Each point is reached from the start by the listed moves, each made once or not at all, plus a little noise. Say if it took an odd or an even number of moves. Then give how often each move was made.
In the rows, zero is written as 128.

Moves:
(1): [150 123 103 122 130 158]
(2): [124 155 102  95 126 147]
(3): [106 107 149 111 170 144]
Start: [118 135 107 120 130 134]
Points:
[113 163  82  89 127 153] => odd (0, 1, 0)
[113 137  76  63 171 199] => odd (1, 1, 1)
[136 159  57  79 127 183] => even (1, 1, 0)
[100 115 126  98 172 151] => odd (0, 0, 1)

Moves:
(1): [163 110 114  90 144 118 147 115 145  96 112]
(2): [108 115 137 121 106 135 107 139 164  95 144]
(3): [132 101 110 130 143 128 104 102 167 124 164]
(4): [123 145 130 147 107 158 116 123 133 130 155]
(5): [108 151 125 134 153 129 156 116 125 121  95]
(6): [125 121 133 151 126 149 157 145 123 105 141]
(7): [104 135 128 139  97 101 127 109 148 147 139]
(8): [136 129 107 124 115 124 126 164 146 104 141]
Start: [114 135 123 123 122 117 111 114 137 104 141]
Points:
[104 122 120 108 138 138 169 118 181  10 120] => even (1, 1, 0, 0, 1, 1, 0, 0)
[129 108  95 115 178 126 164  79 185  39 141] => even (1, 0, 1, 0, 1, 1, 0, 0)
[114 112  97  88  72  82 106 130 228  33 165] => even (1, 1, 0, 0, 0, 0, 1, 1)
[130 110  78 136  87 129 122 104 229  42 226] => even (1, 0, 1, 1, 0, 1, 1, 1)

Moves:
(1): [142 123 161 130 148 112 115 152 131  97 100 135 127 103]
(2): [103 110 114 138 131 121 118 127 134 133 119 135 145 150]
(3): [111  94 161 142 174 143 132 110 117 111 125 104 139 140]
(4): [ 93 111 120 144 127 143 117 133 138 128 135 130 112 118]
(5): [154 120 153 127 137 143 112  94 136 138 132 168 156 120]
(6): [126 147 110 111 126 161 100 172 109 130 124 126 153 148]
(7): [142 147 129 168 127 132 126 121 119 146 120 141 116 126]
(8): [111  95 136 135 123 128 158 148 168 117 116 147 143 143]
(9): [134 130 136 131 118 123 129 146 119 136 145 140 110 126]
(10): [102 114 140 120 108 114 113 139 133 168 113 121 148 102]
(11): [171  98 140 121 170 116 153 134 144 145 120 139 121 127]
(12): [137 124 101 152 128 125 139 135 117 131 128 100 143 117]
Start: [113 137 136 123 120 139 128 135 115 134 127 129 158 137]
Points:
[ 70  76 149 194 124 167  73 203 146 170  62 179 249 111] => odd (1, 1, 0, 1, 1, 1, 1, 1, 0, 1, 0, 1)
[ 59  62 158 216 157 165  88  98 113 192 101 131 220 113] => odd (0, 1, 1, 1, 1, 0, 1, 0, 0, 1, 0, 1)
[140  55 192 172 203 184 133 164 135 165 104 204 217 193] => even (0, 1, 1, 0, 1, 1, 1, 1, 1, 0, 1, 0)

Moves:
(1): [ 97 121 120 120 142 129 111 162 155 123 157 147 137 123 110 112 108 144
 126 120 114 134 134]
(2): [118  97 131 131 115 130 137 121 105 131 109 106 122 125 113 129 123 126
 149 113 116 117 130]
(3): [118 121 112 136 115 146 134 138 138 115 147 119 141 119 116 149 135 119
 134 123 122 158 129]
(4): [143 114 115 108 118 127 133 110 135 139 116 136 129 142 115 132 134 132
 112 121 138 114 128]
(5): [122 125 125 128 137 121 144 124 130 122 131 144 136 114 128 133 127 123
 133 109 132 129 122]
(6): [119 128 114 113  99 138 136 178 134 139 149 146 143 142 137 115 128 132
 147  91 137 121 122]
(7): [107 122 115 121 117 154 145 152 113 142 157 142 114 148 137 117 126 150
 144 111 122 145 140]
(8): [138 117 152 148 129 118 148 125 137 125 128 107 125 120 124 112 152 142
 109 140 120 117 132]
(9): [113 123 130 122 131 112 133 126 125 127 132 136 150 121 139 134 130 131
 113 137 126 129 119]
(10): [117 137 136 145 131 134 141 128 124 135 124 108 140 133 137 132 122 134
 120 136 138 113 108]
(11): [124 116 125 132 113 125 117 131 145 109 123 136 124 150 137 138 128 169
 138 112 132 145 129]
(12): [125 129 124 117 136 134 126 131 123 132 132 112 141 132 140 122 143 120
 129 119 153 127 142]
(13): [127 112 138 126 128 136 131 143 119 122 131 137 112 136 114 144 130 119
 145 140 144 126 134]
(14): [131 145 134 118 128 134 120 141 135 139 110 115 124 124 126 148 152 129
 134 142 131 154 129]
(15): [117 137 144 121 113 129 126 130 116 124 132 135 133 124 108 129 116 130
 123 120 130 117 130]
(16): [121 140 123 142 125 120 140 117 132 109 107 109 120 102 122 138 136 140
  94 147 129 131 132]
(17): [133 131 129 119 127 133 147 117 124  99 111 121 128 137 121 138 126 124
 124 128 110 129 127]
(18): [131 138 133 102 116 124 142 123 122 135 127 121 125 137 114 116 127 129
 113 122 153 158 108]
(19): [133 112 128 105 126 148 139 133 144 130 146 130 136 123 165 143 106 131
 141  97 109 138 122]
(20): [120 129 123 117 125 132 127 131 122 122 145 125 117 123 111 119 138 128
 140 141 135 115 116]
Start: [125 140 166 113 119 141 151 135 129 139 113 123 119 114 144 123 120 124
 117 145 108 115  98]
Points:
[ 34 107 186  87  77 130 175 163 118  96 119 105 118 109  70 132  96 193
  95 156 146 118  57] => even (1, 1, 0, 0, 0, 0, 0, 0, 1, 1, 1, 0, 1, 0, 1, 1, 0, 1, 0, 1)
[ 70  76 157  79  29 180 211 185 128  67 123 119 149 116 139 202  95 168
 142  77  86 149  92] => even (0, 1, 1, 0, 0, 1, 0, 0, 1, 0, 1, 0, 1, 0, 1, 1, 1, 0, 1, 0)
[108 161 211  72  75 159 223 190 147 159 138 102 156 108 160 127 125 152
 114  79 138 142  46] => even (0, 0, 0, 0, 1, 1, 0, 1, 0, 1, 0, 0, 0, 1, 1, 0, 0, 1, 1, 0)
[ 79  94 171  98 105 173 189 185 205 109 129  80 161 104 153 192 157 200
  73 142 130 166  99] => even (1, 0, 1, 1, 0, 0, 0, 1, 1, 1, 1, 1, 1, 1, 0, 1, 0, 0, 1, 0)
[ 98  79 167  57  28 223 249 217 129 177 147  81 122 150 138 153 151 160
 156  69 133 170  69] => odd (0, 1, 1, 1, 0, 1, 1, 1, 0, 1, 0, 0, 1, 1, 0, 0, 0, 1, 1, 0)
[104 114 173 109  81 151 180 193 148 101 132  94 104 124 134 118 179 177
 122 138 159 100 111] => odd (0, 0, 0, 0, 0, 1, 0, 1, 0, 0, 1, 1, 1, 0, 0, 1, 0, 0, 0, 1)

Moves:
(1): [152 135 115 120 127 107 137 136 150 119 129 128 132 123 118 135 132 124
 122 129 105 152 128 121 129 127 128]
(2): [133 134 131 122 134 134 134 123 127 114 139 125 146 137 126 131 114 123
 137 130 129 144 146 132 125 122 123]
(3): [137 103 123 117 119 138 144 147 139 120 159 131 128 136 144 111 147 120
 149 142 140 125 119 139 109 113 119]
(4): [ 93 142 139 146 159 136 115 120 140 149 130 126 149 129 154 157 136 115
 131 133 122 115 140 113 113 121 130]
(5): [136 139 106 133 135 127 130 121 110 124 129 119 143 138 115 124 143 131
 116 128 116 154 128 114 115 134 127]
(6): [128 142 112 139 148 138 117 118 127 144 130 134 119 119 134 128 131 124
 117 114 137 154 127 116 130 127 113]
(7): [127 143 113 133 138 127 123 137 117 126 148 133 128 122 129 126 126 125
 124 119 130 119 140 131 123 141 138]
(8): [130 136 147 128 137 139 121 142 127 134 132 113 124 128 133 138 128 117
 142 122 142 118 129 131 127 125 119]
(9): [ 92 154  95 155 140 147 144 135 144 128 124 130 114 161 131 123 140 112
 125 133 134 157 123 125 122 134 142]
(10): [147 120 119 152 107 130 157 127 152 137 111 112 149 140 118 131 112 122
 120 128 148 133 141 157 144 129 121]
(11): [115 131 138 129 136 112 114 140 114 128 135 135 128 128 126 124 126 129
 124 142 123 119 109 120 125 121 138]
(12): [164 162 136 138 131 144 151 127 133 164 127 149 132 109 127 123 128 108
 113 117 147 139 128 131 130 162 157]
(13): [128 122 128 121 134 137 128 153 132 134 130 135 125 130 136 140 140 121
 116 119 136 117 103 122 122 126 110]
(14): [143 135 109 114 153 132 157 152 105 117 156 139 122 136 131 121 127 134
 158 150 119 110 126 118 115 139 129]
(15): [136 131 127 128 122 114 144 112 121 120 116 131 121 149 144 116 134 115
 117 124 134 116 115 130 137 123 133]
(16): [100 136 138 153 147 115 148 112 157 134 118 132 146 131 112 136 116 136
 154 131 117 119 150 154 121 114 128]
(17): [131 124 128 126 119 137 112 130 128 151 135 129 138 129 130 145 132 128
 130 131 142 124 121 133 126 148 123]
(18): [129 105 119 115 129 109 114 131 143 135 138 147 137 124 119 133 130 123
 121 107  99 138 154 114 131 129 126]
(19): [109 121 111 109 151 142 129 147 113 121 130 111 156 119 119 121 117 124
 149 126  95 119 130 133 123 115 104]
(20): [114 119 120 121 130 123 104 123 117 122  93 109 126 127 142 137 132 122
 119 131 138 138 129 126 133 123 124]
(21): [123 131 124 137 116 124 136 136 132 134 128 132 141 134 133 123 121 131
 138 125 133 127 131 125 110 127 124]
(22): [126 131 114 123 127 119 125 127 139 120 121 139 136 128 125 125 134 106
 115 148 138 126 129 124 130 128 107]
(23): [121 123 128 113 143 133 127 110 127 124 128 110 124 130 122 116 130 130
 133 128 130 113 124 129 124 120 140]
(24): [174 130 135 128 138 127 113 138 136 131 111 107 167 123 143 129 126 142
 131 104 132 126 148 134 136 147 124]
Start: [117 139 138 134 118 130 135 116 138 138 136 119 119 116 136 109 154 123
  86 149 131 137 127 114 114 153 136]
Points:
[216 200  81 125 154 110 157 168 143 148 124 132 179  95 160 104 158  93
  82 149 148 149 164  99  94 223 142] => even (1, 0, 0, 0, 0, 0, 1, 0, 0, 0, 0, 1, 0, 1, 0, 0, 0, 0, 0, 1, 1, 1, 0, 1)
[134 229  68 217 199 132 184 147 170 206 122 111 233 149 127  93 138  71
  85  77 125 185 188 139  94 189 135] => even (0, 0, 0, 0, 1, 1, 1, 1, 1, 1, 1, 1, 0, 0, 1, 1, 0, 1, 1, 0, 1, 0, 0, 1)
[114 163  59 118 215 118 145 186 206 153 134 125 205 116 137  98 186  53
  89 132 102 153 151 124  80 159 128] => even (1, 0, 1, 0, 0, 0, 1, 0, 1, 0, 1, 1, 1, 0, 0, 1, 0, 1, 1, 1, 0, 1, 1, 1)
[130 153  70 173 125 128 196 160 192 145 146 131 110 177 164  94 191  65
  54 157 162 186  68 121 110 127 117] => even (1, 0, 1, 0, 0, 1, 0, 0, 1, 1, 1, 0, 1, 0, 1, 0, 0, 0, 0, 0, 0, 0, 0, 0)
[152 201  75 151 214 186 197 172 144 185 161  81 231 179 178  92 194  36
 118 186 174 111 118 125  70 191 128] => odd (0, 0, 1, 1, 1, 0, 0, 1, 1, 1, 1, 1, 0, 1, 1, 0, 1, 0, 1, 0, 0, 1, 1, 1)
[128 197  45 124 215 186 180 144 128 156 144  85 243 180 203  92 193  44
 126 179 160 149 144 101  39 190 122] => odd (0, 1, 1, 1, 1, 0, 0, 0, 1, 0, 0, 1, 0, 1, 1, 0, 1, 0, 1, 1, 1, 1, 1, 1)
[132 170  98 112 197 162 249 165 132 140 207 138 182 143 151  67 144  82
 164 153 133  77 133 150  44 147 133] => odd (0, 1, 1, 0, 0, 0, 1, 0, 0, 0, 0, 1, 1, 1, 1, 1, 0, 0, 1, 0, 1, 0, 1, 0)
[132 136 112 131 181 114 144 128 132 155 137 100 172 152 189  88 168 126
 148 163 167  99 118 130  72 148 123] => odd (0, 0, 1, 0, 0, 1, 0, 0, 0, 0, 1, 0, 0, 1, 1, 1, 1, 0, 0, 1, 1, 0, 1, 1)
[ 97  87 117 122 136  85 167 114 197 119 115 117 178 168 142 102 162  61
  82 171 155 118 141 152 108  93  98] => odd (0, 1, 1, 0, 0, 0, 0, 0, 0, 1, 1, 0, 1, 0, 1, 1, 0, 1, 0, 1, 0, 1, 1, 0)
[102 186 104 209 145 155 222 170 201 185 164 153 145 148 135  99 164  73
  88 157 182 141 119 169  87 167 166] => even (0, 0, 1, 0, 0, 0, 1, 0, 1, 1, 1, 1, 1, 0, 0, 1, 0, 0, 0, 0, 0, 0, 0, 0)

Moves:
(1): [123 124 154 134 137 134 121 125 125 139 109 130 117 132 123 128 139 128
 119 119 129 138 129 130]
(2): [126 150 127 123 124 126 118 117 135 133 130 103 124 117 133 120 128 140
 123 126 124 118 118 131]
(3): [112 126 122 134 140 129 124 133 126 134 133 133 136 123 126 117 135 116
 138 134 130 128 125 132]
(4): [140 126 133 112 127 136 128 133 135 121 123 127 131 141 144 136 128 129
 114 133 128 132 121 139]
(5): [137 109 117 112 145 130 155 126 141 135 104 111 136 127 137 117 128 137
 128 116 133 133 122 142]
(6): [132 141 121 127 147 124 121 117 118 138 134 119 121 109 141 123 134 126
 137 116 122 126 130 133]
(7): [112 136 142 116 107  85 142 130 118 127 120 123 143 138 126 127 119 130
 120 129 107 131 122 120]
(8): [122 123 128 134 115 137 125 139 125 117 124 133 138 131 121 142 128 131
 127 134 123 108 127 121]
(9): [121 127 126 131 132  98 128 126 108 125 138 123 124 135 123 108 133 129
 150 145 118 107 127 127]
(10): [128 129 136 121 124 124 126 122 122 123 126 124 123 120 125 135 125 129
 124 132 126 128 124 131]
(11): [138 133 111 122 125 128 125 143 133 122 134 126 122 139 117 134 140 137
 125 136 121 127 122 123]
(12): [144 122 142 128 146 119 154 121 118 146 137 132 141 128 126 136 128 138
 134 128 145 115 133 126]
(13): [135 128 112 114 136 120 137 145 127 149 119 128 120 111 131  98 149 135
 127 138 154 141 130 117]
(14): [129 140 119 122 135 132 127 124 134 102 122 135 128 135 136 117 133 133
 123 132 115 128 120 124]
(15): [112 121 139 133 122 136 127 148 139 124 129 130 122 115 129 126 146 143
 127 130 131 135 123 126]
(16): [111 129 130 132 125 133 135 130 131 123 128 143 118 131 131 129 128 119
 135 135 116 119 122 134]
(17): [134 152 120 129 139 156 125 150 133 114 130 119 114 120 121 125 128 133
 116 124 131 131 111 126]
(18): [121 129 137 141 145 125 124 127 129 143 132 139 125 120 128 136 124 140
 141 125 137 130 149 133]
(19): [146 147 125 139 125 112 141 145 133 132 135 120 135 126 124 133 139 121
 133 137 115 124 138 121]
(20): [135 128 142 134 142 147 127 127 129 133 131 136 120 121 127 124 110 137
 134 134 132 125 118 126]
(21): [112 119 128 144 122 116 133 134 118 129 146 135 131 125 115 131 140 138
 119 132 120 121 129 139]
(22): [122 119 121 120 141 125 117 122 135 118 126 128 127 131 139 124 130 123
 110 124 133 123 126 121]
(23): [129 132 130 123 124 121 125 129 120 128 125 108 120 131 133 144 125 143
 122 144 129 141 129 118]
(24): [129 151 133 139 131 109 120 116 119 120 120 113 112 101 150 143 126 132
 129 116 124 141 115 132]
Start: [137 128 129 118 118 129 142 110 130 118 124 118 129 125 121 113 115 139
 116 130 135 127 108 125]
Points:
[109 204  99  93 142  79 175 157 140  84 122  64 111  97 127  59 167 165
 130 158  60  99  48 132] => odd (0, 1, 1, 0, 1, 1, 1, 0, 1, 1, 1, 0, 0, 1, 1, 1, 1, 0, 1, 0, 0, 0, 0, 0)
[123 155 132 119 113   7 190 142 110 108 128  40 142 105 128 134 163 216
  96 163  94  89  74 108] => odd (0, 1, 0, 0, 1, 0, 1, 1, 1, 0, 1, 1, 0, 0, 1, 0, 0, 0, 1, 0, 1, 1, 1, 1)
[103 214 181 147 190  66 151 116  92 101 135 103 107  76 148 113 138 175
 108 153  78  69  59 138] => odd (1, 1, 1, 1, 0, 1, 1, 1, 1, 1, 0, 1, 0, 1, 0, 1, 1, 1, 1, 1, 1, 1, 0, 1)
[112 161 140 167 150 133 121 150  94  97 134 114  93 100  91 114 143 168
 120 151 111  99  58 129] => odd (1, 0, 1, 0, 0, 0, 0, 1, 1, 0, 1, 0, 0, 0, 0, 0, 1, 0, 0, 1, 1, 0, 0, 1)
[114 142 140 148 161  97 170 202 113 130 143 120  92 109  88 115 199 205
 109 189 145  94 109  95] => even (1, 0, 0, 0, 0, 0, 0, 1, 1, 0, 1, 1, 1, 0, 1, 1, 1, 1, 1, 0, 1, 1, 1, 0)
[147 169 142 104 209 100 156  96 124 124 123  78 103  64 168  92 139 212
 150 141 128 110  61 155] => even (0, 1, 1, 1, 1, 1, 0, 0, 1, 1, 1, 1, 0, 1, 1, 0, 0, 1, 0, 1, 0, 0, 0, 1)

Moves:
(1): [125 133 117 133 123 129 125 138 129 130 134 142 137 125 130 113 125 134
 127 134 132 105 119 132]
(2): [135 116 116 140 143 132 133 123 145 124 125 128 142 120 117 132 132 136
 131 126 135 123 136 140]
(3): [122 142 125 123 121 124 119 113 118 139 129 115 152 123 114 140 125 118
 140 130 128 118 131 129]
(4): [117 119 127 129 123 135 135 132 131 139 133 129 126 129 137 140 118 130
 137 123 126 124 119 134]
(5): [138 134 115 132 131 139 132 129 131 107 133 124 111 138 111 127 138 117
 116 138 113 115 121 146]
(6): [126 127 139 121 127 121 121 122 125 120 125 123 127 125 126 122 127 116
 129 123 127 128 129 138]
(7): [129 124 127 123 125 118 129 142 127 114 115 120 126 120 133 123 135 138
 130 119 116 116 125 129]
(8): [125 126 132 127 104 121 133 125 128 131 130 120 130 125 117 133 124 128
 124 142 128 126 128 132]
(9): [124 134 136 121 138 118 135 133 127 113 130 120 128 144 119 134 119 151
 127 129 129 124 122 128]
(10): [117 126 122 127 115 136 125 118 126 125 132 141 134 126 126 129 120 144
 127 125 122 136 131 137]
(11): [132 129 131 135 135 119 128 121 121 129 137 126 151 108 122 127 132 123
 136 130 109 122 116 143]
(12): [127 121 125 129 134 142 130 121 138 140 117 132 144 137 131 119 134 138
 116 125 130 119 111 119]
(13): [122 125 118 123 127 125 142 124 130 123 131 132 127 126 131 121 139 131
 123 124 131 127 124 123]
(14): [140 123 115 129 113 119 131 128 132 134 152 122 137 130 144 112 137 127
 132 134 131 127 143 118]
(15): [136 126 131 125 131 127 119 122 120 128 133 134 122 128 136 131 134 131
 131 139 119 120 147 117]
(16): [142 135 133 125 112 128 126 126 117 129 129 136 127 138 134 129 119 128
 121 125 127 121 126 137]
(17): [123 127 126 109 131 133 112 128 143 115 129 124 124 117 138 128 135 126
 130 128 138 127 112 120]
(18): [128 133 112 133 145 119 119 121 127 110 124 126 112 132 125 129 129 124
 130 127 127 128 111 128]
(19): [116 114 115 126 133 133 133 129 127 119 137 120 134 124 145 130 114 122
 131 142 139 128 128 132]
(20): [133 115 126 115 135 127 130 123 127 129 123 130 124 134 118 119 140 135
 143 116 130 132 113 134]
(21): [127 121 118 135 122 128 124 129 118 121 134 125 114 125 129 138 131 135
 119 125 130 120 124 124]
(22): [139 137 137 134 129 122 133 115 111 119 113 122 113 127 132 130 134 133
 147 120 143 127 129 126]
(23): [131 121 121 126 132 101 112 149 122 135 137 127 131 126 133 126 153 139
 130 132 127 133 124 140]
(24): [125 112 128 133 133 121 131 123 139 102 138 114 142 144 132 148 128 105
 142 128 123 130 120 120]
Start: [118 134 145 124 123 125 138 118 143 130 128 141 150 121 127 122 132 132
 137 121 131 127 119 147]
Points:
[120  99  65 121 119  92 107  88 135  82 175 136 172 147 123 100 198 132
 150 127 104  69  77 160] => even (1, 0, 1, 0, 1, 1, 0, 0, 0, 1, 0, 1, 1, 1, 1, 0, 0, 1, 0, 1, 1, 0, 1, 1)
[149 121 111 141 124  58 120 123 101  61 147 138 145 110 158 129 184 141
 162 114 109  67  78 159] => odd (1, 0, 0, 0, 0, 0, 1, 0, 0, 0, 1, 0, 1, 0, 1, 1, 0, 1, 0, 0, 1, 1, 1, 1)
[120 117  93 128 110  62 121  99 137 134 181 134 207  82 121 110 173 129
 172 146 114  74 107 183] => even (1, 1, 1, 1, 0, 1, 0, 1, 0, 0, 1, 0, 1, 1, 1, 0, 0, 1, 0, 0, 0, 0, 1, 0)
[122  80 113 147 119  85 125 111 122 108 185 119 187 112 190 123 166 130
 178 140 134  70  93 155] => even (1, 0, 0, 1, 0, 1, 0, 0, 0, 0, 1, 1, 0, 1, 1, 0, 0, 0, 1, 0, 1, 1, 1, 1)
[105 102 122  95 137  79 126 109 135  15 123  93 122 125 140 132 137 141
 177 118 155  79  45 152] => even (1, 0, 0, 0, 0, 1, 1, 1, 1, 0, 0, 0, 0, 0, 0, 0, 1, 1, 1, 1, 1, 1, 0, 1)
[123  91 112 109 136  81 118 101 145  87 174 125 198 104 191  92 190 122
 175 143 145  84  89 138] => even (1, 0, 0, 0, 0, 1, 0, 0, 0, 0, 1, 1, 1, 1, 1, 0, 1, 0, 1, 0, 0, 1, 1, 1)
[124 101 118  95 107  80 158 134 124 110 142 132 167 142 178  74 162 189
 165 100 157  71  68 171] => odd (1, 0, 0, 1, 0, 1, 1, 0, 1, 0, 0, 1, 1, 1, 0, 1, 0, 0, 1, 1, 0, 1, 1, 0)
[161 128 111 136  91  93 121 113 118  88 174 150 154 151 158 115 169 136
 157 145 113  89 128 168] => odd (1, 0, 0, 0, 1, 0, 0, 0, 0, 1, 0, 0, 0, 1, 1, 1, 0, 0, 0, 0, 0, 1, 1, 1)
[110  91  87 100 158 132 136  90 184  90 147 135 174 133 138 105 141 181
 150 117 161 120  76 150] => odd (0, 1, 0, 0, 0, 0, 0, 0, 1, 1, 0, 1, 0, 1, 0, 0, 1, 1, 1, 1, 0, 0, 0, 0)
[120  94  94 125 158 106 119 115 153   7 165 115 153 117 143 153 130 125
 152 133  99  39  54 195] => odd (1, 1, 0, 1, 1, 1, 1, 0, 1, 0, 1, 0, 0, 0, 1, 1, 1, 1, 1, 0, 1, 0, 0, 1)
[117 103 110 132  93  89 131  98 123 115 165  86 192 132 154 147 160 124
 166 148 157 100 105 131] => odd (0, 0, 1, 0, 0, 0, 0, 1, 0, 0, 0, 1, 0, 1, 0, 0, 0, 0, 1, 0, 1, 1, 1, 1)
